Each point is reached from the start by the listed moves, each made once or not at all, plus a little noise. Is the number of moves made odd or even? Then give how often each move was made.

Moves:
(1): [-1.41 -0.16  2.04 -1.46 -4.80 -2.27]
(2): [-1.92  1.30  2.06  0.32  0.44  0.30]
(3): [ 2.81  1.57  0.71 -0.04  0.46  0.10]
Start: [-0.42  0.08 -0.13  0.45 -0.79 -0.03]
Points:
[0.45 3.01 2.63 0.73 0.10 0.37] => even (0, 1, 1)
[-0.41  0.14 -0.14  0.46 -0.80  0.05] => even (0, 0, 0)
[ 1.02  1.51  2.59 -1.12 -5.17 -2.19] => even (1, 0, 1)

Moves:
(1): [-0.79  0.40 -1.02 -0.65 -0.15 -1.29 -0.44 -0.85  1.46]
(2): [ 1.48  0.25 -2.62  1.68  0.61 -0.22  0.90  1.26 -0.41]
(3): [-0.49 -0.33 -1.30 -0.86 -2.29  0.84 -0.10  2.00 -1.94]
(4): [-0.67 -0.82 -1.80  0.15  1.27 -0.82 -0.28  0.81  0.16]
(5): [-0.12  2.00 -0.72  2.20 -1.56  2.30 -0.34 -0.56  2.48]
(6): [ 0.15 -0.99 -1.60  0.78 -0.03 -0.99 -0.77 -1.08 -1.93]
(7): [-1.64  0.22 -0.68  0.37  0.10 -1.31  1.62 -0.09 -0.37]
(8): [-1.01 -0.10 -0.26  0.70 -0.55 -2.67 -0.15  0.59  1.72]
(9): [ 1.92 -1.25  1.51  0.70 -0.37  1.16  0.90 -1.40  0.92]
Start: [-0.70 -0.28  0.15  2.08 -0.33 -1.03 -0.38 -0.39 -0.42]
Points:
[-1.00  0.14 -3.80  3.85 -0.43 -5.33 -0.05  0.67  2.45] => odd (1, 1, 0, 0, 0, 0, 0, 1, 0)
[-2.05 -0.22 -2.27  0.49 -2.84 -1.51 -1.05  0.83 -0.84] => even (1, 0, 1, 0, 0, 0, 0, 0, 0)
[-1.25 -0.19 -6.48  6.72 -4.54 -3.29  1.36 -0.57  1.54] => even (1, 1, 1, 0, 1, 1, 1, 1, 1)

Moves:
(1): [ 0.30  0.91 -0.79  0.03  1.53 -1.36  1.67 -1.00 -1.75  0.00 -1.36 -0.35
  1.29  1.37]
(2): [-1.19 -1.20 -0.71 -0.83 -0.51 -0.28  0.23  2.09  0.87 -1.39 -0.83 -0.30
 -1.24  0.02]
(3): [ 0.02  0.85  0.46  0.64  0.45  0.00 -1.45  1.83 -0.86 -0.31 -0.68 -2.55
  1.20 -0.35]
(4): [-0.84 -0.21 -0.08 -0.39  0.64  1.13  0.94  0.70 -0.60 -0.36 -0.97  0.22
  0.95 -2.23]
(5): [ 1.37  0.41  0.53 -0.50 -0.69  0.94  0.54  0.27  0.04 -0.90  0.18 -0.44
 -0.05 -0.47]
(6): [-0.74 -1.10 -0.12  0.28 -1.68  1.23 -0.44 -0.81  0.44 -1.38 -0.56  0.84
  0.48  0.32]
(7): [ 0.65  1.44  0.95  0.42 -0.04 -0.91  0.33  0.71 -0.86 -0.81 -0.86 -0.12
  1.73 -0.65]
(8): [ 0.48 -0.09 -2.14 -0.35 -0.38 -0.50  0.19 -0.55  0.78  1.18  0.23  0.49
 -0.70 -0.65]
(9): [ 0.89  0.05 -1.97  0.35  0.40 -1.47  0.94 -1.00 -4.11  1.24 -0.35 -0.81
  0.11  1.07]
(10): [ 1.11  0.46 -2.39  0.37  0.47 -1.26  2.42  1.30 -0.92  1.17  0.63 -0.86
  1.12  0.44]
(11): [ 0.90 -0.20  1.20  1.34  0.16  0.03 -0.86 -0.14  0.17  0.71 -1.50  0.03
  0.72 -0.38]
(12): [ 0.17  1.66  0.04  0.13  0.02  0.87 -0.09  1.36 -0.62  0.90 -0.29 -0.27
 -0.17 -0.94]
(13): [ 0.98 -0.38 -0.77 -0.44 -0.61  1.13 -1.25  0.33 -0.15 -0.91  0.55  0.62
 -0.48 -0.29]
(14): [-1.34 -1.81 -3.29  1.11 -0.15  0.52  0.55 -1.92 -0.17 -0.58  0.83  1.49
 -2.75 -1.02]
Start: [ 1.16  0.38  0.11 -0.16 -0.48  0.99 -0.24  0.28  0.13 -2.56  0.06 -1.05
 -0.16  1.30]
Points:
[ 2.48  3.28 -3.23  4.12  2.02 -1.12  0.74 -0.09 -8.25 -1.52 -4.10 -3.36
  2.06  0.02] => odd (1, 0, 1, 0, 0, 0, 1, 0, 1, 0, 1, 1, 0, 1)
[ 0.70  1.01 -2.73  3.78 -0.52  2.39 -0.53  1.01 -6.65 -2.91 -4.23 -2.51
  2.18 -2.86] => even (0, 0, 1, 1, 0, 1, 1, 0, 1, 0, 1, 1, 0, 1)
[ 3.07  1.20 -6.69  2.34 -0.64 -0.69  5.00  0.97 -6.93 -3.74 -4.02 -1.80
  1.03  1.01] => even (1, 1, 0, 0, 1, 1, 1, 0, 1, 1, 1, 1, 0, 1)
[ 0.86 -0.18 -5.53 -0.58 -0.16  0.51  4.26  0.49 -1.41 -5.41 -2.75 -0.06
 -1.01 -2.60] => odd (1, 1, 0, 1, 1, 0, 1, 1, 0, 0, 0, 0, 0, 1)
